Rows are points. Any point is a mix of the corners, with weights that add up to 1. It lies inside the corners' shape when no weight is negative. Say inside or outside, and name the corners with a negative weight.
(in the rows, 128 means zero)

Corners:
(1): [132 126]
(2): [162 117]
(3): [114 178]
Points:
[147 135] -> inside
[113 170] -> outside (2)
[127 168] -> outside (1)
[117 172] -> inside
[180  90] -> outside (3)

Corners:
(1): [177 143 153 124 111 110 145 185 175]
(2): [166  77 101 129 160 108 168 117 107]
(3): [138 163  44 139 145 126   7  94 122]
(4): [119 110 157 140 109 135  81 121 113]
(5): [124 150 121 150 109 119 138 118  75]
(6): [101 129 128 143 118 134 156 146 186]
(7): [114 128 150 129 141 102 102 171 116]
(8): [104 160 149 157 174 198 143  86  93]
(9): [123 161 161 127 132 100 166 101 121]
(10): [145 150 119  36 105 104 142 119  91]
Points:
[127 129 130 153 144 132 116 132 129] -> outside (10)
[115 158 126 127  98 166 102 131 143] -> outside (2, 7, 9)
[122 143 119 140 128 138 135  88  91] -> outside (1, 7)
[139 136 122 147 134 133 139 116 135] -> outside (7, 10)
[129 148  90 136 133 126  76 114 126] -> inside

Corners:
(1): [120 165 160 124 169  87 157 138 113  86 125 157  67 158 119 102 145 186]
(2): [165 118  97 175 143 161 140 123 134 114 141 108 149 133 168 142 179  93]
(3): [ 68 127 106 145 160 117 140 120 139 128  76 122 100 156 125  64 134 147]
(4): [ 82  97 179 130 135 118 159 152 154 102  95 123 146 217 124 102 183 144]
(5): [151  99 136 176 122 148  91 110 132 180 102 102 185 131 120 128 179 174]
(6): [ 96 171 134 108 129  98 153 115 119  98 175 166 172 123 156  64 116 163]
(7): [166 141 115  97  97  82 138  91 110 225 170 117 134  85 159 122 126  98]
(8): [ 69  54 152 158 146 119 142 137 132 122 146 142  95 153  88  80 143 169]
(9): [145 163 124 208 106 101 123 143  96 217 159  96 153 107 151 138 131  90]
(10): [164  97 122 186 147 155 119  85 144 143 116 100 200 173  88 167 121  93]
(11): [ 83 125 149 155 126 106 150 116 149 114 105 222 107 135 169  92 123 139]
(12): [105 101 122 139 114 186 137 155 128 151 105 117 149 163  93 152 118 161]
(13): [ 93 138 134 107 156  42 129 154 175 111 156 139 120 112 180 123 115 166]
(14): [156 117  90 158  67  67 121 116  92 148 117  95 158  85 140 147 154  93]
(15): [142 120 153 146 111 170 108 154 185 110 100 127 132 153  77  67 140 121]
(16): [ 75 118 196 103 169 122 120 143 112  88 110 146 101 112 146  81 117 131]
(17): [ 91 172 116 154  80  98 117  73 123 173 165 102 124 104 134 169 157 105]
(18): [146 121  91 157  88 105  50 100  82 191 162 113 144 159 159 157 131  95]
(19): [159 133 127 182  69 113 126  86 112 160 145  64 133 122 189 139 102 125]
Points:
[142 142 119 151 119 108 110 117 123 157 134 114 132 120 149 140 129 118] -> outside (4, 6, 8)
[146 149 113 160 105 101 120 106 129 156 130 118 145 133 149 128 143 115] -> outside (8, 12, 16)
[109 131 150 141 140 132 151 121 127 126 113 135 125 139 107 105 156 133] -> outside (13, 18, 19)
[126 123 124 152 116 125 124 118 126 149 129 118 142 135 135 131 142 129] -> inside

Corners:
(1): [ 97 107 113 124 143 153 121 101 193 100 154 146 137 127 125 116 102 114
 135 150]
(2): [132 118 149 144 131 108 159  95 142 189 110 134 138 142 118 219 116 116
 135 113]
(3): [113 114 122 136 135 106 122 117 152 114 136  86 136 125 145 115 162 137
 135 159]
(4): [104 129 121 125 140 109 111 127 169 107 125 132 136 125 139 149 140 128
 162 115]
(5): [102 118 122 155 124 172 150 121 125 121 120 104 129 131 138 158 115 112
 153 125]
(6): [122  99 125 137 122 104 114 120 130  97 136 126 135 119 150 149 108 113
 160 145]
(7): [127 111 177 151 127 134 115 131 133 129 126 125 126 122 143 118 122 135
 159 120]
(8): [127 115 118 157  60 191 130 103 115 109 110 139 146 142 158 120 128 117
 159 136]
(9): [112 117 108  94 144 130 137 106 126 187 105 119  97 151 129 121 111 157
 151 146]
(10): [105 131 129 108 120 125  93 122 130 107 134 140 137 116 133 155 121 110
  64 143]
(11): [ 92 164 119 145 138 121 177  59 121 113 137 144 135 114 142 140 106 133
 155 127]
(12): [110 155 100 143 133 106 154 123 131 158 123 145 131 111 130 113 109 119
 111 135]
(13): [103 135 116 137  79 110 178 103 128  99 160 124 126 107 152 130 101 151
 151 118]
(14): [110 151 110 131 132 128  99 132 124 175 153 110 136 130 147 138 119 137
 143 159]
(15): [144 126 123 110 141 117 101 136 131 106 156 118 144 135 144 129 118 131
 128 114]
(16): [105 106 153 110 135 123 104 130 127 104 124 139 143 212 117 130 135 133
 155 140]
(17): [112 115 116 145 132 138  96 112 140  99 133 125 139 133 109 124 109 157
 143 140]
(18): [128 163 118 148  95 135 126 101 132 127 131 107  99 138 133 139  99 112
 153 120]
(19): [119 111 125 137 138 114 124 130 121 149 139 140 103 133 120 138 168 121
 120 140]
(20): [107 130 103 135 136 109  94 114 115 217 133 108 123 143 127 116 115 104
 127 112]
(21): [129 121 163   7 133  93 113 142 147 100 134 139 121 137  35 126 113 155
 157 136]
Points:
[115 124 126 130 126 131 138 113 141 111 132 130 132 109 137 143 122 136
 140 138] -> outside (16, 18, 20)
[106 123 125 132 128 124 145 107 137 133 130 131 130 128 129 131 118 136
 157 137] -> outside (10, 15, 18)
[118 122 127 120 126 118 112 123 136 131 136 127 130 140 129 130 121 130
 139 136] -> outside (5, 11)
[111 129 138 120 142 124 131 112 132 170 120 120 112 139 109 149 115 111
 131 145] -> outside (4, 8, 13, 15, 17)
[111 137 120 160 113 111 152  89 130 135 125 127 120  99 148 138 123 126
 134 124] -> outside (1, 5, 14, 15, 16, 21)
[114 115 126 107 132 137  83 144 137 136 122 118 121 148 118 112 135 112
 143 145] -> outside (2, 11, 13, 15, 17)

Corners:
(1): [ 41  85  73 120 172 143  71 164  99 135 171 124 110 127 110  89 128 167
  98 144]
(2): [138 209 150 182 106  96  95  77  94 139 145 175 143  95 192 122 145 134
 102 115]
(3): [174 108 111 106 131  77 150 153 178 117 118 147 110 136 119 106 151 110
 116  77]
(4): [118  72 121 128 162 121 118 141 137  86 213 108  87 156 138  80 107 163
 120 118]
(5): [126  90 167 128 112  76 113 100 150 164 201  87 147 175 101  95 115  86
  90 131]
(6): [173 134 157 106 136 172 122  77 143 155 142 145 139 130 142 140 143  41
 143 121]
(7): [139 166  87 192  94 106 155 150 120 112 135 182 130 131 110 137 102  81
 106 118]
(8): [158  91  93 142 140  98  99 169  58 141 157  75 185 119 128 146  40   7
 181 139]
(9): [172 134 125 103 116 190 141 116  63 125  96 130 147 150 166  64 135  81
 110 107]
(10): [115 172 128 159 113  89 150  94 114  68 118 148 115 132 140 128 199 138
 139  98]
(11): [158 137 116 135 114 128 112 153  99 128 140 145  95 102  72 133 148 136
 106 139]
(12): [121 196 176 144 172 110 113 145 167  99 120 163 126 149 150 130 158 147
 144  98]
(13): [135 117 113 182 104 151 109 156 123 141 118 160 142 149 167 117 138 106
 121 110]
(14): [ 91 108 127 114 115 105 144 130 116 140 154 128  91 145 122 114 111 140
 169 121]
(15): [148 167 170 125 171 118 150 134 110 148 144 113  95  96 162  78 180 106
  73 144]
(16): [143 157 136 160 160 143 114  59 103 169  67 192 160 128 150 211 119 139
 128 112]
(17): [ 96  79 153  99 154 134 127 192 160 116 124 111 196  14  86 180 100 117
 159  85]
(18): [161 125  90 124  80 109 129 195 134 143 176 122 182 137 157  91 150 109
 122 147]
(19): [170 160 145 207 100  94 123 110 155 128 225 108 185 105 119  70  93  31
 224 129]
(20): [180 180 155 162  98 108 131  79 149 121 140 153 106 130 151  68 152  96
 111 178]
(21): [161 201 106 152 127 133 123 100 149 125 113 127 114 121 171 153 131 128
 148 114]
Points:
[153 134 142 139 115 139 118 122 144 134 147 153 152 124 131 103 136 103
 121 116] -> outside (8, 10, 14, 15, 21)
[138 134 125 139 114 116 128 132 124 122 150 127 132 118 135 106 133 104
 130 118] -> outside (12, 16)
[135 138 128 141 129 114 124 117 125 131 154 132 122 148 148 101 133 111
 125 124] -> outside (11, 17)
[138 156 118 149 129 113 135 126 104 133 128 153 129 146 165 104 158 104
 121 113] -> outside (4, 5, 11, 17, 20, 21)
[151 135 129 136 129 113 127 131 135 141 131 135 144 125 143 118 124  88
 130 116] -> outside (4, 10, 11)
[151 150 143 150 129 119 127 110 127 125 141 139 132 121 139 124 126  97
 139 114] -> outside (1, 18)
[140 153 142 154 125  99 126 131 139 136 144 135 152 109 129 148 127  93
 153 108] -> outside (1, 4, 9, 20)

Corners:
(1): [ 59 131 155 109 100 118 152 153 143 197 152 203 115 162 104 141 102 155
 123 190]
(2): [ 95 137 167 168 100  85 116  72 173 158  97 172 105  91 112 178 177  55
 104 182]
(3): [122 171 119  94 134  79  66  75 137 184 129 130  67  86 102 135  90 162
 132  90]
(4): [ 88 108 115 182 166  88 137 157 192 139 158 135 161 171 101 181 155  88
 141 132]
(5): [164 158 118 169  88 116 118 185 169 173 146 167  68 102 126 177 119 142
  81 104]
(6): [130 119 126  95 150 105 101  84 103 119 194 149  92 106  71 131 161  83
 123 185]
(7): [ 63 139 159 142 110  87 153 144 106 118 202  96 132 133  80 115 108 151
 130 134]
(8): [ 76 161 108  85  90 145 103 134 178 106 157 138  71 127 126 188  83  83
  77  96]
(9): [166 122  71 132 100 162 147 136 155 107 105 129 139 127  96 191  76  63
 168  89]
(10): [130 129 134 158 112  87  57 148 113 116 167 107  95 102 154 169 146 120
 157 140]
(11): [147  80 185 123 152  82 110 126 104 103 173 170 121 169 134 121 118  50
 126 138]
(12): [ 86  85 161  85 154 110 156 129 134 162 112  95 114  97  81 169  84 163
  68 190]
(13): [100  86 116  70 133 110  94 138 107 164 141 127  85  85 130 110  93  92
 122 137]
(14): [ 86 140  88  75  74 169 121 180 126 123 117  92  64 149 130 126 162 116
 148 123]
(15): [148 132 133 113 158 143  78 171 187  88  84 197 145 142 141  77 129 145
 111 120]
(16): [147 136 126 166  75 137 132 102 168 170 168 136 161 139 109 141 133 141
 140 100]
(17): [131 132 114 165 153 125 153 121  91 198 157  97 100 109 162 144  96 156
 155 149]
(18): [ 72  65 185 139 179 133  98 108 148 105 112 159  90 138  77 151 109 101
 141 102]
(19): [158  68  54 183 145 104 104 126 111 119  95 142 136 158 143 100 142 133
 141 153]
(20): [112 117  99  98 146  81 132  72 106 149 157 198 135 110 140 147 161  96
 162 130]
(21): [141  83 106 145 120  66 142 111 192 123 143 140  69 123 133 117  95 163
 130 148]
Points:
[118 119 116 124 130 113 117 138 135 140 151 133 107 129 117 138 113 128
 133 128] -> outside (2)
[102 125 114 127 129 111 105 137 140 134 136 143  88 116 125 140 120 124
 137 133] -> outside (11, 12, 16)
[119  99 113  96 139 116  99  93 166 107 109 163 104 122 111 153 134  71
 118 117] -> outside (1, 5, 7, 10, 17)
[127 122 124 158 115  97 117 162 159 133 140 180 173 146 126 165 127  95
 111 137] -> outside (3, 6, 14, 17, 18, 21)
[110 110 123 134 131 120 138 135 148 132 139 146 117 139 115 139 119 114
 124 137] -> outside (3, 10)
[110 124 140 129 124 112 117 129 147 139 149 141 109 124 113 154 122 112
 130 127] -> outside (19)
[154  58 138 191 178  77 121  68 126 117 128 133 172 111 121 122 150  80
 158 163] -> outside (1, 3, 5, 8, 14)
[119 115 121 119 133 112 114 131 134 135 145 142 107 130 120 136 113 124
 131 127] -> outside (2)
[104 122 149 135 125  95 125 107 143 150 170 140 102 111 102 173 112 104
 129 139] -> outside (14, 15, 19)

Corners:
(1): [130 158 135 131 154 122 155 127  74 135 102 149  66 153 177  71  97 133
 177 131]
(2): [127 124  97  94  99 164 133 146 124 103 153 124 117 149  99  82 156  88
 120 105]
(3): [ 79 168 185 183 123 156 125 190 144 145  93 102  72  77 132 106 154  76
 123  88]
(4): [113 120 144 124 170 142 179 157 153  95 151  96  96  96 128 137 138 104
 115 199]
(5): [115 147 198 181 163 163 114 171  70 178 177 157 102 169 101 120 130 149
 135 108]
(6): [193 158 143  67 134  93 131  94 128  83 158 138 129 106 139 195 116 173
 143 178]
(7): [106 106  99  99  82 138 156 120 143 137 113 141  92 142 115  93 164 150
 131 153]
(8): [172 167 145 166 109 182 167  99 132 141 159 170 130 129 163 135 117  97
 139 149]
(9): [147 129 144 134 157 103 147 110 154 147 164 127 123  69 158 165 134 133
 147  90]
(10): [137 154 175  85 154 111 104 105 163 105 165 108 168 138 161 169  83 135
 107 177]
(11): [186 115 115 127 127  85 144  87 138  97 114  80 117  82  95 111 131 162
 149 134]
(12): [179 131  96  84 132  93 105 131 110 114 109 184 165 101 108 158  95 159
 177 173]
(13): [133 118  70  51  81 114 168  94 136 143 117 115 167 133 106 114 166  96
 116 135]
(14): [ 97 137 168 166  83 163 132  97 122 130 146 103 113 170  91 141 137 184
 168  62]
(15): [150 103 102 124 165 165 153 144  97 125 107 110  94  79  83 136 129 159
 130 123]
(16): [168  91 147  67  89 144 196 124 110 129  97  73 105  82 102  91  98 136
 144  85]
(17): [118 106 202 134 177 188  93 136  70 190 154  99  85 172 112 141 185 187
 184  94]
(18): [176 111 112  95  78 122 165  84 126 102 120 148 124  53 169 178  66 104
 140 188]
(19): [118  93 135 116 116 151  98 196 125 146 116 162 149 168 112 176 137  71
 100 114]
(20): [133 135 136 153 136 142 114 180 128 154 176 105  68 130 125 156 100 133
 130 153]
(21): [115 142 141 141 119 122 130  83 188 113  89 181  86  76 134 177 117  68
 158 198]
Points:
[143 129 131 113 126 132 146 114 127 123 140 128 110 116 124 133 123 138
 144 151] -> outside (3, 19)
[137 129 131 124 122 144 143 123 124 130 134 126 114 122 120 131 131 131
 140 126] -> inside
[140 124 127 111 122 133 142 121 124 133 130 122 121 117 117 135 131 133
 141 129] -> inside
[158 120 113  99 126 125 142 110 125 117 145 129 129 113 140 155 117 138
 138 155] -> outside (3, 5, 16, 21)

Corners:
(1): [170 170  99 120 103 139 184 106 102 115  66 131 151 154 180 111 178 116
 159 134]
(2): [117  95 111  89  93 148  78 127 194 126 129 141 149 135 111  83  54  90
 171 116]
(3): [168 129  70 159  99 160 168  97 125 146 109  66 108 104 178 134 129 112
 194 116]
(4): [120 131 172 111 139 223  97 142 141 132 112 159  98 152  62 112 104 114
  94 135]
(5): [ 89 149 189 151 154 170 138 139 128 189 146 212  79 168 100 104 110 125
 121 178]
(6): [121 161 135  77  93 180 140 193 144 147 138 138 172  96 139 136  79  88
 123 117]
(7): [141 121  59 149  90 109 230  84  98 115 141 122 139 159 181  94 139 184
 137  94]
(8): [126 134  92 113  76 138 133 101 153  80  89 131 167  70 175 134  69 107
 141 144]
(9): [ 91 164 155 136 201 187 138 141 167 137 152 152 139 187 108  99  81 106
 123 158]
(10): [149  77 168 125 191 106 144 127 114 196 100 141  85 106 106 103 131 158
 113 157]
(11): [ 88  90 230  97 173 119 115 112  86 187 143 114  85 133  98 105 183 166
 111 186]
(12): [136 150  88 153 124 110 104 158 113  88 117 110 136 104 176 134 116 157
 163  93]
(13): [124 166  75 132  98 109 107 110 173 138 127 128 155  89 118 111 114  91
 105 119]
(14): [118 163 101 133 126 142 198 100  64 143  83 152 160 152 125 164 154 175
 171 115]
(15): [181 140  92 143 104 102 161 115  96 147 107  94 146 170 148 163 124 128
 120 140]
(16): [104 139 110  81 119 157  76 131 163 126 147 150 128  85 160 131  69  50
 106  84]
(17): [140 160 181  70 155 117 140 110 127 185 116  94  60 179 123 122 171 187
 121 153]
(18): [136 149 135  95 182 163 119 144 106 155 166 188  91 182  78 121 148 148
 117 193]
(19): [180 164 136 124 132 156 174  97 119 146 134 132 162 164 171 163 185 177
 162 119]
(20): [116 101 117  97 137 119 147 153 206  94 125 146  83 111 125 136  95  82
 125 113]
(21): [168 160 134 125 106 126 146  84 119  71 140 129 137 109 126 128  69  87
 138 106]
Points:
[133 138 122 119 126 140 142 123 136 136 125 131 132 129 140 124 113 122
 142 130] -> outside (4)
[124 143 141 119 146 144 127 128 137 146 132 136 113 129 119 131 110 125
 123 141] -> outside (1, 2, 7)
[141 169  98 148 140 150 155 107 148 108 128 130 119 155 154 127 112 117
 130 134] -> outside (2, 6, 10, 11, 14)
[125 135 119 115 121 140 145 120 129 132 131 134 130 128 145 119 115 125
 129 123] -> inside
[146 134 125 104 129 143 138 113 148 130 130 117 124 135 136 113 115 116
 125 136] -> outside (5, 12, 14)
[136 153 125 125 129 110 177 120 124 129 120 126 136 134 161 135 138 128
 132 108] -> outside (2, 3, 4, 8, 18)

Corners:
(1): [102  92 110 174 202 132  89 132 173 129 121  80 154 183 165  86 137  82
 133 118]
(2): [133 132 137  98 117 102  90 161 128 133 121 183 163 100  99 106 145 126
  91 176]
(3): [154 101 149 147 132 143  88 125  87 124 161  88 199 186 150 118 122 128
 161 218]
(4): [175 131 153 125 134 109 127 142 196 117 165  63 152 165 108 173 133 155
  94 154]
(5): [ 85  60 124 161 138 162 125  71 166 100 142 104 179 159 107 202 184 109
 141 164]
(6): [118 144 118  86 111 126 129 191  92 107 145 150 164 134 102 126 101 145
 103 134]
(7): [100 142 121 167  95 120 122 138 136 148 122 147 167 131  74 148 110  97
 152 138]
(8): [127  90 129 127 169 145  97 158 123 155 170 167 143  89  96  58 108 140
 158 150]
(9): [131 179 174 142 134  88 178 149 140  98 146  98 113 140  90 112 133 123
 119 110]
(10): [159 163 152 102 173  60 138 101  79 151  70 117 238  89  65 168 143  99
  98 148]
(11): [123 109 177 122 111 126  91 150 104 121 191 164 145 131 137 121 147 116
 105 114]
(12): [161  65 156 106  91 166 156  97 123 122  82 132 132  93 118  77 125 129
 139  74]
(13): [107 192  94 106 145  76 107  65 117 122  87 113 204  94  83 145 161 131
  73 132]
(14): [122 134 168 145 113 181  87 155 122 150  85 148 191 118 141  99 110 142
 130 114]
(15): [104  92 122 139 115 153 115 167 110 184 134 136 124 147 123 193  89 138
 153 141]
(16): [129  88 129 180 119 146 126 164 111 138 108 151 119 160 140 138  79 146
 142 123]
(17): [108  68 146 136 104 111 149  90 117 133 133 156 127 143 116 121 106 125
 202 135]
(18): [164 145 151 134 127 198 172 109 185 100 128 100  90 218 140 123 141 175
 115  53]
(19): [ 89 131 125 120 120 127 188  99 135 119 135 134 160 120 151 141 161 131
 131 109]
(20): [183 125 140 162  70 150 125 100 190  85  91 108 175 159 137 165 139 159
 207 172]
(21): [ 85 160  86  93 136 145 136 120 129 114 134 202  92 114 178 193  60 138
  82 174]
Points:
[110  92 117 142 119 147 112 118 132 134 137 157 136 137 133 130 117 127
 154 152] -> outside (4, 6, 9, 10, 14)
[127 128 133 129 128 131 128 127 130 128 124 135 154 133 115 135 122 127
 127 132] -> inside
[130 114 135 126 127 121 128 134 134 123 132 131 157 129 101 122 139 129
 130 128] -> outside (3, 14, 21)
[119 123 127 138 128 122 127 122 136 124 118 124 165 131 114 140 127 122
 137 146] -> outside (11, 18)
